Rows are points. Each copy is the shape, with its points in the same order, turned, moved and blurred by noise. Some copies are also mirrored. Which?
In the rows, zero is written as 128.

Shape, 5 rows:
[[110 147]
 [156  88]
 [176 161]
 [120 127]
 [ 84 142]]
Copy 1, 5 rows:
[[104 126]
 [176  90]
 [162 166]
 [126 114]
 [ 85 119]]
Copy 1 is: only turned
Copy 2, 5 rows:
[[102 130]
 [164  86]
 [161 173]
 [127 113]
 [ 85 113]]
Copy 2 is: only turned

Shape, 7 rows:
[[126 182 154]
 [176 169 101]
 [147 159 117]
 [146 171 153]
 [127 118 129]
 [ 81  96  90]
 [ 98 128 149]]
Copy 1:
[[104 181 144]
 [138 167  82]
 [123 156 110]
 [121 182 137]
 [116 114 137]
 [ 83  73 120]
 [ 97 124 163]]
Copy 1 is: only turned
Copy 2:
[[152 132 175]
 [186 165 117]
 [165 138 130]
 [149 150 161]
 [127 119 113]
 [135  62  82]
 [115  96 140]]
Copy 2 is: mirrored
Copy 3:
[[ 97 141 159]
 [142 179 119]
 [127 149 125]
 [119 148 161]
 [139 105 127]
 [122  67  76]
 [113  86 143]]
Copy 3 is: only turned
Copy 4 (7 x 3):
[[ 94 171 114]
 [169 176 105]
 [140 155 109]
 [112 169 129]
 [133 110 119]
 [132  67  70]
 [ 95 108 113]]
Copy 4 is: only turned

Shape:
[[108 152 135 124  73 145]
 [171 107 127 122 158 136]
 [ 88  85  88 165 124  89]
 [113 131 125 137  82 170]
 [192 167 134 131 155 122]
 [148 136 152  79 118 148]
 [206 105  96 107 137 100]
 [ 85 110 108  90 119 167]
 [172 141  95 114 175 103]
 [ 93  99  87 138 116 131]
 [138  81 125 112 121 105]]
Copy 1, 11 rows:
[[127 153 143 113  64 151]
 [154 110 119 134 150 124]
 [ 75 120  88 181  95 112]
 [138 146 121 137  68 176]
 [180 145 156 128 154 105]
 [151 107 137  81 106 146]
 [186 107  77 126 150  87]
 [ 93 128  96  94 103 184]
 [142 135 109 121 184 101]
 [105 139  83 156  95 145]
 [132  86  97 127 111 118]]
Copy 1 is: only turned
Copy 2 (11 x 6):
[[ 91 152 121 112  85 134]
 [165 116 149 102 159 118]
 [105  96  92 181 155 105]
 [110 149 126 126  97 161]
 [167 169 151  83 151  86]
 [127 120 150  62 111 130]
 [201 107 117  98 138  82]
 [ 95 102 104  94 131 173]
 [167 133 113  85 181  83]
 [109 107  91 147 142 141]
 [135  81 132 122 129 107]]
Copy 2 is: only turned

Shape:
[[117 128  85 147 105  79 101 112]
 [144 129 134 196  92  55 115 102]
 [172 100 153 132 100 125 144 141]
 [ 98 163 121 119 144 147 117 112]
 [112 115 152 146 131 117 134 158]
 [101 124 153  94 100 139 159 166]
 [104 115 169 111 130 113 151 138]
 [ 89 191 111 164 125 158 162 111]
 [128  80 130 113 131 131 170 147]
 [ 79 191 115 142 125 150 157  69]
 [145 205 110 169 130  97 168  97]]
Copy 1:
[[118 142 149 135 106  84  83  99]
 [134 144 176 171 156  47 105 105]
 [153 106 161 160 128 122 145 165]
 [140 140 122 102 144 160 102  96]
 [111 127 147 152 161 142 108 151]
 [103 121 119 111 139 152 147 171]
 [103 108 157 117 161 147 131 149]
 [128 186 104 130 159 157 140  75]
 [103 102 162 151 113 164 141 151]
 [128 164 111 102 158 147 147  47]
 [151 209 171 131 151 117 145  79]]
Copy 1 is: mirrored
Copy 2 (11 x 8):
[[132 122  75 164 114  68  82 156]
 [163 138 103 218 119  64  90 126]
 [174 111 146 145 103 110 143 117]
 [ 91 149 115 119 127 129  86 131]
 [114 114 152 162 122 104 128 144]
 [ 95 123 163 107  93  94 146 129]
 [107 111 166 133 132  93 126 115]
 [ 67 189  90 151 119 137 120 125]
 [127  90 130 121 129 100 166 127]
 [ 64 189  81 131 129 126  95  89]
 [136 217  92 160 145  96 115 127]]
Copy 2 is: only turned
